Each row of a before or after table is a point. One or more steps were done to the points. Then noise was added and the rows were shuffled. The steps act on columns, c1 being the first. Name the steps. A step turns or swaps two columns, mirrors them in a line or flattens them onto one, adds a multiple of one to another, or multiplies or shifts one. Angles are multiples of 10 degrees, from the lower column toward the higher: turns from -170 to 170, lines from 10 to 170 but not 90. Use the fewest steps. Two steps may share a column if one is a turn and the other turns, adds or multiplies; they go together, in the order done. Otherwise the lowest column goes first.

Before (10 x 3)
-.58, -.19, .68
.53, .26, .11
.05, .70, .16
-.22, .16, .15
.39, -.21, .24
.40, -.35, -.01
.38, -.32, .15
-.57, .65, .49
.44, .15, -.39
.23, .41, -.20
After (10 x 3)
.59, -.24, .21
.25, .67, .27
.73, .24, .14
-.39, -.30, .64
.58, -.34, .10
.44, .43, -.10
.66, .21, -.36
.60, -.33, -.07
-.38, .56, .59
-.02, .14, .18
Steps: shift c1 by .20; turn c2 and c3 by 10 degrees

Before (14 x 8)
.02, .33, -.25, -.38, .45, -.13, .31, .03
-.15, -.26, -.16, -.14, -.10, -.45, -.06, .38
-.85, .33, .37, .32, -.49, .08, .45, -.34
.03, .15, .07, -.24, .25, .19, -.13, -.38
-.68, -.29, .07, .36, -.04, -.33, .09, .38
.00, .00, -.22, -.38, .30, -.03, -.08, -.39
-.38, -.31, -.18, -.09, -.20, -.14, .31, .06
-.04, -.10, -.34, -.06, .43, -.11, -.01, -.35
-.94, .21, .60, .03, -.08, .62, .21, -.23
.28, -.03, .13, -.27, .49, -.19, .08, -.29
-.51, .21, .57, .27, -.35, .27, .14, -.29
-.64, -.32, .14, .19, -.57, .00, .33, .35
-.43, -.20, -.06, -.34, -.01, -.57, -.09, .05
-.25, -.40, .66, -.27, .38, .05, .19, -.61
After (14 x 8)
-.27, .01, .66, -.28, .32, .07, .47, -.61
-.42, .14, -.12, -.08, -.20, -.16, .39, .03
.28, .06, .11, -.27, .49, -.22, .05, -.25
.01, .35, -.27, -.41, .46, -.12, -.15, .01
-.19, -.15, -.12, -.16, -.05, -.43, .28, .32
.07, -.06, .10, -.21, .27, .19, -.24, -.35
-.95, .28, .62, .01, -.10, .65, -.10, -.25
-.43, -.20, -.14, -.38, .05, -.56, .12, .02
-.86, .55, .30, .32, -.56, .08, -.12, -.32
-.62, .18, .17, .17, -.55, -.02, .44, .35
.06, -.07, -.19, -.34, .30, -.04, .04, -.36
-.50, .23, .60, .26, -.28, .29, -.08, -.29
-.08, .01, -.36, -.03, .42, -.12, .12, -.38
-.69, .02, .02, .39, -.04, -.29, .28, .38
Steps: turn c2 and c7 by -70 degrees

Before (13 x 12)
-.03, .04, .38, -.15, -.16, -.29, .08, .19, .15, .44, -.07, .42
.28, -.05, .20, .05, -.14, -.13, .15, .36, .34, .10, .08, -.15
.19, .06, .03, .21, .49, .49, -.22, .36, .07, .03, -.05, .94
.22, .53, .30, .11, -.04, -.21, .13, .24, -.02, .33, -.34, -.19
-.05, -.06, .10, -.04, .09, -.27, .01, -.08, -.54, .59, -.31, .08
-.03, .11, .01, .05, -.08, -.11, .30, .30, -.03, -.14, -.26, .08
-.10, .24, .31, .30, .07, -.14, -.19, -.15, .10, -.17, .02, -.01
-.01, -.02, -.14, -.43, .16, -.31, .05, .37, .28, -.15, -.24, -.15
-.16, .27, .25, .13, .28, -.25, .33, .05, .10, .08, .04, -.21
.06, .53, .40, .00, -.01, .70, .04, .32, -.10, .03, -.22, -.21
.19, .03, .32, .03, .09, -.32, .26, -.37, .37, -.15, -.05, .03
.09, .25, -.55, -.51, -.18, -.17, .26, .32, .23, -.10, .03, -.22
-.32, -.01, -.86, -.27, -.08, .09, .17, -.04, .38, .04, -.44, -.23
After (13 x 12)
-.33, -.03, -.87, -.28, -.08, .13, .15, -.04, .37, .05, -.45, -.22
-.02, -.01, -.14, -.43, .18, -.32, .09, .36, .30, -.15, -.24, -.14
.06, .24, .39, -.03, -.02, .70, -.08, .36, -.11, .02, -.22, -.22
-.03, .06, .01, .05, -.07, -.06, .29, .29, -.02, -.12, -.29, .09
-.06, -.02, .09, -.04, .09, -.27, .06, -.09, -.53, .59, -.31, .09
.19, .02, .33, .01, .10, -.26, .29, -.38, .37, -.15, -.05, .04
.19, .02, .02, .19, .52, .47, -.28, .36, .05, .05, -.07, .94
.20, .20, .30, .13, -.06, -.22, .17, .23, -.01, .33, -.35, -.18
-.11, .10, .31, .32, .07, -.15, -.15, -.14, .10, -.19, -.01, -.02
-.04, .02, .39, -.17, -.18, -.26, .12, .19, .16, .41, -.09, .41
.08, .08, -.53, -.50, -.18, -.11, .28, .33, .23, -.09, .01, -.21
.27, .00, .20, .03, -.14, -.09, .17, .34, .34, .09, .08, -.15
-.15, .11, .24, .14, .28, -.19, .38, .04, .11, .07, .04, -.21
Steps: multiply c2 by 0.4; turn c6 and c7 by -10 degrees

Before (11 x 18)
-.38, -.13, -.57, -.12, .22, -.34, .84, -.22, .06, -.31, -.76, -.01, -.13, .15, -.61, -.26, .22, -.08
.34, -.18, -.42, .30, .28, .44, .80, -.40, -.33, .27, -.71, -.23, .12, .51, -.22, -.10, .15, -.11
-.50, -.56, .22, .30, .47, .02, -.30, -.02, -.26, .75, -.15, -.47, .39, -.29, -.38, -.16, -.09, .05
-.10, -.09, -.66, -.23, .48, -.24, .70, .22, .22, .18, .15, .57, -.03, .33, .35, -.64, -.68, .51
-.74, .37, -.40, -.43, .39, -.10, -.22, .01, .10, .41, -.51, .21, -.45, -.14, .24, -.12, -.03, -.04
-.58, -.43, .73, .85, -.09, .49, -.28, -.19, .30, -.09, -.17, -.34, .11, .17, -.18, -.25, -.11, .25
-.43, -.12, -.64, .03, -.10, -.38, .07, -.25, .04, .29, -.44, -.04, .78, -.09, -.34, -.02, -.45, .04
-.35, .07, .06, .22, .03, .22, -.94, .73, -.27, .11, -.02, -.01, .00, .53, .33, -.39, .02, .33
-.66, .46, -.33, .46, .00, .32, -.16, .22, .04, -.30, .23, .35, .27, .15, -.20, -.44, .19, .30
-.21, .31, .11, .07, .43, .09, -.17, -.21, -.22, -.32, .07, -.46, -.11, .16, .44, .46, -.31, .50
-.04, -.54, .17, -.02, .20, -.40, .69, -.34, -.43, .84, -.34, -.18, .06, .59, -.39, .74, -.07, -.19
After (11 x 18)
-.15, .35, .20, .17, -.12, .04, -.23, -.22, .18, -.31, .42, .65, .07, .44, -.04, -.28, .27, .54
-.60, -.01, .77, .13, .19, .44, -.23, -.19, .05, -.11, -.36, .17, .83, .04, .38, .20, -.17, .26
-.51, -.41, .24, -.30, -.48, .03, -.28, -.05, -.27, .75, .11, .17, .39, .24, .58, .16, .02, .06
-.35, .19, .07, .10, .46, .21, -.94, .73, -.46, .14, -.03, .21, .17, .27, -.24, .16, -.04, .35
-.74, .17, -.36, .34, -.31, -.12, -.24, -.05, .11, .42, .01, -.08, -.60, .26, -.35, .49, .23, -.02
-.06, -.56, .20, -.08, .40, -.39, .68, -.34, .38, .83, .85, -.08, .00, .50, .42, .08, -.01, -.18
-.64, .69, -.36, -.06, .12, .32, -.16, .24, -.32, -.30, -.34, -.45, .53, .10, -.04, -.11, -.07, .28
-.38, -.14, -.59, .05, .02, -.32, .83, -.19, .07, -.28, -.01, -.37, -.17, .31, .47, .86, .01, -.06
-.09, -.21, -.40, -.04, .08, -.24, .73, .27, -.35, .22, -.61, -.23, -.22, .57, -.59, .09, .84, .54
-.41, -.11, -.46, -.73, -.04, -.40, .01, -.22, .12, .26, .02, -.20, .27, -.08, .32, .40, .65, .03
.29, -.04, -.48, -.07, .26, .46, .82, -.38, -.16, .27, .34, .03, .31, .48, .29, .69, .04, -.12
Steps: add 0.5 times c4 to c2; turn c4 and c13 by 70 degrees; mirror c3 and c17 in the line at 170 degrees; mirror c5 and c14 in the line at 60 degrees; turn c11 and c16 by -110 degrees; turn c9 and c11 by -50 degrees; turn c12 and c15 by -140 degrees

Before (14 x 32)
-.08, .55, -.18, -.62, -.02, .26, -.48, .24, -.19, -.69, -.17, -.24, .33, .30, -.01, .41, .22, .31, .62, -.01, .05, -.07, -.26, .41, -.24, .55, -.55, -.13, -.18, -.37, -.35, .26
-.73, .11, -.44, .51, .49, -.61, .06, .25, -.07, -.45, -.09, .41, .56, -.15, -.08, .27, .18, -.66, .37, .50, -.63, .36, .42, -.47, .63, -.03, -.28, .69, .56, -.40, -.29, .06
-.84, .31, -.52, -.15, -.42, -.24, -.68, .16, -.27, -.10, -.11, .18, .76, .11, .66, -.44, -.21, -.44, -.39, -.03, -.53, -.42, .11, .46, -.25, -.54, .00, -.21, -.29, -.16, .46, .41
-.64, -.01, -.26, .48, .45, .51, -.21, -.47, .47, .07, .71, -.17, -.32, .20, -.03, -.27, -.19, .33, -.45, -.40, .07, .11, -.50, -.27, .38, .35, .60, -.03, -.57, -.48, .46, .65
-.14, .42, .00, -.20, .00, -.33, .07, -.54, -.23, -.31, -.25, -.38, .77, .40, .45, .23, .37, -.16, .24, .53, -.34, .38, -.06, .04, -.43, .02, -.15, .43, .57, -.26, .10, -.09
.14, -.24, .04, -.37, -.42, .45, -.40, -.06, .00, .18, .34, -.07, .07, -.32, .20, -.11, .05, -.05, .36, -.29, -.61, -.50, .01, -.45, -.01, .36, -.11, .60, -.43, -.46, .13, -.19
-.29, .39, -.78, .37, .62, -.36, -.43, .51, .65, -.54, -.21, .53, .04, .37, .27, .24, .00, .02, .00, -.23, -.26, .15, -.53, .09, -.12, .31, .52, .15, .31, .28, -.52, .72
-.70, -.45, -.62, -.07, -.15, -.02, .33, .40, .23, .25, -.01, -.13, -.08, .35, -.37, .36, .94, .51, .39, .37, .35, -.18, -.49, -.44, .00, -.47, .50, .13, -.40, -.43, .36, -.19
-.93, .32, -.61, .43, -.47, .23, -.27, .30, .39, -.20, -.32, .17, -.26, -.17, .28, -.71, -.03, -.25, .23, -.03, -.22, -.63, -.14, -.71, .13, -.45, -.46, .26, .06, .17, .43, .63
.05, .43, -.39, .06, .04, .13, -.22, .30, -.38, .29, -.24, .46, .32, -.08, -.16, -.05, -.14, -.29, .34, -.19, -.84, -.68, .42, .04, -.52, .05, -.41, -.55, .52, .22, .15, .04
-.36, -.15, -.56, -.21, -.20, -.09, .35, .09, .72, .00, -.35, -.42, .82, -.45, .28, -.26, -.21, -.05, -.05, -.32, .13, -.57, -.03, -.31, -.43, -.29, .08, .03, -.61, -.29, .17, .20
.12, .32, .17, -.66, -.07, -.43, .21, -.16, -.43, -.50, -.46, .39, -.34, .05, -.26, -.63, -.13, -.21, -.29, -.20, -.68, .08, -.02, .35, -.19, .57, .33, .32, .01, -.32, .22, .92
.19, .74, -.38, -.22, -.40, .44, -.02, .31, -.27, .20, .74, -.14, .27, .30, .34, .27, -.03, .35, .08, .14, .07, -.69, -.20, .53, .23, .10, -.04, -.35, .45, -.23, -.01, .08
-.01, .15, -.08, -.60, -.38, .49, .41, -.34, .67, .18, .36, -.04, .52, -.10, -.03, -.21, -.26, -.64, .49, .17, -.02, -.08, -.54, -.46, .63, -.51, -.36, .10, .07, -.51, .01, .11
After (14 x 32)
.62, .55, -.19, -.09, -.03, .30, -.50, .43, -.19, -.72, -.06, -.11, .31, .31, -.02, .43, .21, .32, .90, -.03, .05, -.06, -.24, .40, -.25, -.42, -.56, .09, -.18, -.36, -.12, .24
-.39, .39, -.79, -.28, .64, -.35, -.43, .10, .64, -.54, -.10, .60, .02, .39, .27, .24, -.03, .04, .08, -.24, -.27, .15, -.50, .09, -.10, -.61, .53, .37, .30, .29, .28, .69
-.42, .34, -.61, -.91, -.45, .26, -.26, -.54, .37, -.22, -.14, .27, -.26, -.19, .28, -.69, -.04, -.25, -.13, -.02, -.20, -.62, -.11, -.71, .10, -.12, -.45, -.03, .06, .13, .28, .61
.23, -.14, -.58, -.36, -.20, -.10, .35, -.29, .71, -.01, -.14, -.30, .85, -.45, .29, -.27, -.22, -.01, -.27, -.32, .12, -.57, -.02, -.32, -.41, .02, .09, .03, -.63, -.29, .04, .21
.35, -.26, .06, .13, -.41, .45, -.40, .38, .00, .20, .13, .03, .03, -.31, .18, -.10, .07, -.05, .60, -.29, -.59, -.49, .02, -.43, -.03, -.07, -.11, -.02, -.42, -.46, .62, -.17
-.47, -.03, -.26, -.63, .44, .53, -.20, .51, .48, .06, .29, -.08, -.31, .21, -.04, -.26, -.17, .33, -.09, -.39, .06, .12, -.49, -.25, .37, .32, .61, -.23, -.55, -.50, -.12, .66
.66, .32, .16, .14, -.08, -.46, .20, .61, -.44, -.50, -.19, .49, -.33, .02, -.27, -.63, -.12, -.21, .13, -.21, -.68, .07, -.01, .33, -.19, -.04, .31, -.53, .01, -.32, .12, .90
.22, .74, -.40, .18, -.40, .43, -.01, -.02, -.27, .21, .33, -.07, .27, .26, .33, .29, -.01, .36, .07, .12, .10, -.69, -.21, .53, .23, -.30, -.04, -.23, .43, -.23, -.45, .09
.09, -.43, -.63, -.70, -.15, .00, .35, -.59, .22, .27, -.02, -.04, -.07, .32, -.39, .35, .91, .50, -.01, .37, .34, -.20, -.51, -.45, -.03, -.23, .50, -.11, -.41, -.42, .10, -.20
-.51, .09, -.44, -.74, .50, -.62, .04, -.12, -.08, -.44, -.02, .49, .58, -.16, -.09, .28, .17, -.67, .29, .49, -.63, .34, .41, -.47, .62, -.20, -.26, .35, .56, -.38, .86, .07
.20, .42, .01, -.18, -.01, -.32, .06, .21, -.24, -.29, -.08, -.27, .77, .40, .44, .21, .37, -.17, .39, .52, -.32, .38, -.07, .05, -.43, .52, -.14, -.28, .57, -.30, .34, -.08
.12, .30, -.52, -.83, -.42, -.28, -.68, -.58, -.29, -.08, -.04, .28, .74, .11, .64, -.43, -.21, -.46, -.77, -.05, -.52, -.42, .12, .44, -.26, .04, .01, -.66, -.29, -.17, -.46, .40
.60, .14, -.07, -.01, -.37, .50, .43, -.35, .67, .17, .15, .05, .51, -.09, -.02, -.22, -.30, -.64, .24, .18, -.04, -.07, -.52, -.46, .61, .49, -.36, .24, .07, -.51, .21, .08
-.08, .44, -.39, .06, .03, .14, -.21, -.05, -.38, .30, -.10, .55, .32, -.08, -.15, -.03, -.14, -.29, .29, -.20, -.84, -.71, .40, .04, -.50, -.28, -.40, .00, .51, .21, -.58, .03
Steps: turn c1 and c4 by 90 degrees; turn c8 and c26 by -110 degrees; add 0.7 times c8 to c19; multiply c11 by 0.4; shift c12 by .10; add 0.7 times c24 to c31; turn c28 and c31 by 110 degrees
